Each row is a point. Before rounding, the points of a table are all equally far from one centre. They may lie mostly on one side of it. Write the centre, to within rounding.
In the rows, 128 means zero.

Points, 7 rows:
[[150  70 126]
 [132 115 147]
 [168  75 111]
 [145  92  72]
 [171 101 137]
 [127  85  78]
 [145 134  83]]
Centre: [142 105 110]

Points, 15 rows:
[[100  62 103 120 136 132 116 143 184 113 154]
 [137 134 143 105  82 163 144  58 207 102 155]
 [ 82  96 172 155 105 142 129 113 193 154 147]
 [ 96 110 123 133 127  61 118  85 165  89  80]
 [130 179 167 117 137 113 132  60 176 110  84]
 [162 162 141  69  86 100 150  93 173  87 128]
 [117 152 107 104 135 130  93  29 160 133 123]
 [158 117  94 140 118 113  83 154 171 130 117]
 [ 88 137 124 101  79  94 149 163 163  93 131]
 [109 128  99 148 114  68  97  57 135 125 122]
 [147 144 115 179 122 156 114  87 151  96 105]
 [ 98 134  75  87  93 126 124 104 115 113 152]
 [139 155 100 110 100  90 115  70 140  80  90]
 [100 114 127 153 130  67 191 124 152 103 114]
 [157 105 160  95 154  96 155  84 187  80 158]]
Centre: [121 128 124 119 121 116 136 101 171 125 131]

Points (28 x 24):
[[140 112 131 140 218 142 142 122 115 170 124 131 161 105  89 126  28 104
  148 113  81 140  95 122]
 [ 96 146 127 143 154 181  91  81 138 124 112 124 149 167 127  87  64 106
  145 127  92 150 113 142]
 [114  83 126 185 191 165 131  57  98 132  79 158 117 147  93 130 135 103
  100 162  67 143  99 175]
 [123  94 167 107 172 138  78 114  62 149 133 163 134 105 127 157  93 153
   61 169 116 114 149 123]
 [139 120 140 165 173 132 119 131 148 162  71 121  90 117 132 118  99  83
  160 182 111 138 103 187]
 [161 121 132 122 119 151 147 106  88 130  75 125 205 190 126 158  96  83
  130 143  93 175  69  91]
 [115 138 125 150 161 117 177  74 106 195  74 123 130 102 122 108  70 102
   88 158  76 181 135 104]
 [128 123 149  92 159 143  79 121 106 177 118 113  87 170 139  99  80 123
  106 145 135 118  95 153]
 [190  96 132 142 190 157 146 145 102 158  82 119  92 120 104 180 117  50
  126 119 100 153 124 142]
 [ 96 173 154 165 163 150 135 103 133 128 127 141 125 160 110 115 133  48
  107 122 103 148  96 160]
 [164 124 171 140 132 191 124  40 126 181  92 151 154 125 141 145 106  87
  135 113 147 148 140 125]
 [148  99  92 134 162 197 154  79 151 118  51 133 125 113 157 152  67  85
  104 188  99 149 106 134]
 [ 97  96 151 169 168 147 184 101 110 137 132 144 107 138 119 136  93  69
  164 165  82 119 110 169]
 [ 81 111 128 190 195 130 147 115  89 186  98 122 195 153 147 121 103 100
  105 135 105 177 117 168]
 [152  80 145 120 118 189 135  99 136 124  69  93 111 155 132 161  94  62
  117 145  93 146 135 114]
 [153  89 168 153 185 171 172  82 104 143  99 147 153 131 138 196  69 134
   92 188 109 173 139 164]
 [154 178 141 142 151 180 137  79 101 190 133 161 144 145 146 172  77  89
  126 139 115 137 164 137]
 [173 134 163 119 154 153 169 105 119 177 139 172 115  99  62 198 111  80
  127 155 129 136 145 133]
 [ 89 159  94 164 170 163 144  72  92 116  92  87 150 152  83 107  99  98
   90 126 112 111 145 124]
 [144 114 141 149 141 103 141 121  64 212 128  78 126 112  95 136  98  86
  116 149  97 114 127 130]
 [114 146 133 117 145 140 113  94 103 130  76 112 162 160 168 153 108  55
  126 138  73 176  81 126]
 [100  74 154 113 162 140 115  85 102 128  77  91 119 130 139 125  70  70
  126 108  96 150 119 123]
 [155 126 127 129 184 139 183  69  93 171 108 146 172 143  93 143  93  83
   95 194 126 150  67 192]
 [166 133 129  85 169 110 139  83  69 150 124 108 138 129 125 130  60  86
   99 172 144  93 121 158]
 [118 136 141 164 141 120 170 109 158 157 110 132 175  96 130 170  66  84
  116 210  85 156 104 135]
 [131 117 177 144 151 145 134  93 103 132 118 131 119 100 178 107  91 121
   40 123  90 124 120 136]
 [111 138 118 156 167 161 174  85 142 160  93 129 149 173 131 106 113  72
   66 170 119 144 132 193]
 [128 136 137 149 183 162  77 142 109 140 132 103 130 122 128 123  69  89
  122 161  68 108  88 103]]
Centre: [136 112 115 133 156 141 143 116 117 143 106 145 147 130 116 140 119 128
 114 144 124 140 111 124]
